Each row is a point. The points of each table are mixes of a few directions, plus a little noise. Count the directions of each table, and those that both share. Where both have some left over, give the other angles between the two spaces (their principal angles), to ten degrees, smallest first.

First:
[[ 31  79   9]
 [ -9 -22  -2]
 [-22 -57  -6]
 [  0   0   0]]
Second, 4 rows:
[[-58  36 -15]
 [ -5  -7  40]
 [ 61 -30 -16]
 [  3   1  -9]]
Directions: first 1, second 2, shared 0; angles 80

First, 8 rows:
[[  6   8   3   7  14   8]
 [-26 -21 -33 -17 -12 -18]
 [ 20  30   8  26  58  31]
 [-25 -23 -29 -19 -21 -21]
 [  6  18  -9  16  49  21]
 [ -5  -8  -1  -7 -17  -9]
 [ 22  -6  59  -9 -78 -17]
 [  2   4   1   3   7   3]]
Second (9 x 6):
[[-21  21 -15   2  26   4]
 [-27   5 -20  -8   4  -8]
 [ -4   8  28  -8 -41 -13]
 [-10  25   2   6  19   7]
 [-30 -10 -31 -14  -4 -15]
 [  5  31   7  18  41  21]
 [-12 -19 -20 -11 -11 -11]
 [ 95 -48  57  17 -37  16]
 [  5 -13  -9  -1   2   0]]
Directions: first 2, second 3, shared 2

First (9 x 9):
[[ 40  -6  -8  35   1  13   0 -17 -16]
 [ 70  34  13  38  14  28  46 -14  -1]
 [-19 -77 -43  25 -23 -15 -81 -20 -40]
 [-18  44  28 -38  11  -1  43  22  32]
 [ 14  32  17  -5  10   8  35   6  14]
 [-46 -14  -3 -29  -7 -17 -21  12   6]
 [-33  30  21 -42   6  -8  26  23  28]
 [-28 -80 -44  19 -24 -19 -86 -18 -39]
 [ 19  36  19  -4  11  11  40   6  16]]
Second, 9 rows:
[[ -6 -34   5  53  22 -15 -20  20  32]
 [ 35  26  13 -46 -46  29   8 -31 -53]
 [-10  63  13 -42  21  34  53  -6  11]
 [ 17  14 -18 -52 -46 -24   9  -8 -42]
 [-22  -4 -17  14  27 -20   4  15  27]
 [-22 -52 -28  28   0 -10 -53  -8 -12]
 [ -1   2  36 -38 -39  -4  -7   9  -8]
 [ 35  49   7   0  16  -8  62  13  20]
 [-25 -62 -11  85  45  17 -56  -4  26]]
Directions: first 2, second 5, shared 2

First, 10 rows:
[[ 17 -56   2 -17 -37   2 -34 -31  -9  -8  -9  25]
 [ 31  31 -19 -23   7  66  -4 -13 -37  73 -27  -9]
 [ 56 -55  -1 -36 -28  29 -50 -46 -34  42  -5  27]
 [-30  13 -18  -7 -22  40  25   5  -6  -7 -54 -14]
 [-10  43   4  30  29 -23  -5  14  17   9  34   3]
 [-51 -42   7  -1 -28 -30  46  23  25 -94 -32 -18]
 [ 41  24  15   2  53 -24   1  12  -4  35  57 -10]
 [-60  42 -14  46 -21   0 -21  -1  29 -16 -14  25]
 [ 23 -23  19  10  12 -47 -30  -8  11  -6  53  20]
 [-17  24   6  -5  35 -12  71  46   7 -28  -5 -49]]
Second, 8 rows:
[[-35  11  13 -12  -1  18 -19   2   3   4 -14  52]
 [-29  42  60 -36   7 -22  -4  56  34 -10  36  46]
 [ 14  16  46 -21  40 -19  37  36  23 -29  38  23]
 [ 79 -33 -43  35   5  -9  38 -33 -17  -5   8 -91]
 [-42  22 -17   1 -60  29 -66 -15  -2  40 -32  27]
 [-60 -26 -30   4 -20   2 -37 -14 -25  18 -43  -2]
 [ 44  -6  -1   7  10 -25  30   7   4 -11  27 -52]
 [ 30 -26 -26  20  19  26  21 -38 -19  -6 -21  -2]]
Directions: first 4, second 4, shared 1; angles 60, 60, 90

First, 10 rows:
[[  1  -2  -2   3   0   3   0   1   4   2  -2   4  -3   7]
 [  7 -21 -34  44  -2  34  -3   6  57  28 -33  46 -44  95]
 [  5 -15 -24  31  -2  24  -3   5  41  20 -23  33 -31  69]
 [ -2   5   8 -10   0  -8   1  -1 -14  -7   8 -11  10 -22]
 [  0   0  -1   1   0   1   0   0   1   0  -1   1  -1   2]
 [  3  -8 -13  16  -1  13  -2   2  22  11 -12  17 -17  35]
 [ -4  11  19 -24   1 -18   2  -3 -31 -15  18 -25  24 -51]
 [ -5  14  24 -30   1 -23   2  -4 -39 -19  22 -31  30 -65]
 [ -1   2   2  -3   0  -3   0   0  -4  -2   2  -4   4  -7]
 [ -5  13  22 -28   1 -22   2  -4 -38 -18  22 -30  29 -62]]
Second (8 x 14):
[[-12 -20 -29 -22 -18 -26 -24  21  -3 -30  25 -16  -4  21]
 [ 36  -2  23  26  40  14  55 -49  21  20 -36  39 -12 -12]
 [-16  13 -22 -17 -12  10 -21  26 -26 -19   2  -2   0  17]
 [-18  15   4 -10 -16  10 -12  14 -28   0  11 -18  21 -19]
 [ 16  15  19   8  23  18  36 -27 -12  10 -22  18   6 -27]
 [ 15 -14  17  14  10   4  43 -38   5  14  -5   7  12 -26]
 [-14 -27 -21  19 -29  -8 -40  26  47  18  16  -9 -19  57]
 [ -7  19  11 -19   2 -22 -37  26  -4 -12  10 -18  -5 -12]]
Directions: first 1, second 5, shared 1

First:
[[-15  -9  -1   8  22 -16 -19   3   9  21  19  33 -32  -4  31  -6   4  -9
   -5   0]
 [  4   3   0  -2  -6   4   5  -1  -3  -6  -5  -9   9   1  -9   2  -1   3
    2   0]
 [ 11   6   1  -6 -16  12  13  -2  -7 -15 -13 -23  23   3 -22   5  -3   7
    3   0]
 [-25 -14  -3  13  37 -27 -31   5  15  35  31  54 -54  -7  52 -10   7 -16
   -8   0]
 [-29 -17  -3  15  44 -32 -37   7  18  41  37  63 -63  -8  61 -12   8 -18
  -10   0]
 [ 11   6   1  -6 -16  12  13  -2  -7 -15 -13 -23  23   3 -22   5  -3   7
    4   0]
 [-19 -11  -2  10  28 -20 -23   4  11  26  24  41 -40  -5  39  -8   5 -12
   -6   0]
 [  7   4   1  -4 -11   8   9  -2  -4 -10  -9 -15  15   2 -15   3  -2   4
    2   0]
 [ 23  13   2 -12 -35  25  29  -5 -14 -33 -29 -51  50   7 -49  10  -7  15
    8   0]
 [ 32  18   3 -17 -48  35  40  -7 -20 -45 -41 -70  69   9 -67  13  -9  20
   11   1]]
Second, 9 rows:
[[ -1 -12   4  -5  21 -11 -13 -11 -19  27  17  13 -22  -1  14   8 -19  -4
   22  -6]
 [  1  11  -4   5 -19  10  12  11  18 -26 -17 -12  21   1 -13  -8  18   4
  -21   5]
 [-26 -13  18   8 -15 -19   2  -9 -14  20   8   3 -44   5   4  -6   2   6
    8  12]
 [-22  -5  14  10 -25 -11   9  -2  -2   3  -3  -5 -26   4  -4 -10  12   8
   -5  14]
 [ 24  36 -23   4 -29  38  24  31  52 -73 -42 -29  82  -2 -33 -12  38   3
  -52   1]
 [ 67   5 -40 -35  95  24 -39  -4 -12  16  24  27  62 -14  26  37 -55 -27
   36 -48]
 [ -9 -13   8  -1  10 -14  -8 -11 -18  26  15  10 -29   1  12   4 -14  -1
   18   0]
 [-24 -12  17   7 -13 -18   2  -9 -14  19   8   3 -41   4   4  -5   1   5
    8  11]
 [-12   3   6   8 -24   0  11   5   9 -12 -11  -9  -3   3 -10 -10  17   6
  -14  11]]
Directions: first 1, second 2, shared 0; angles 50
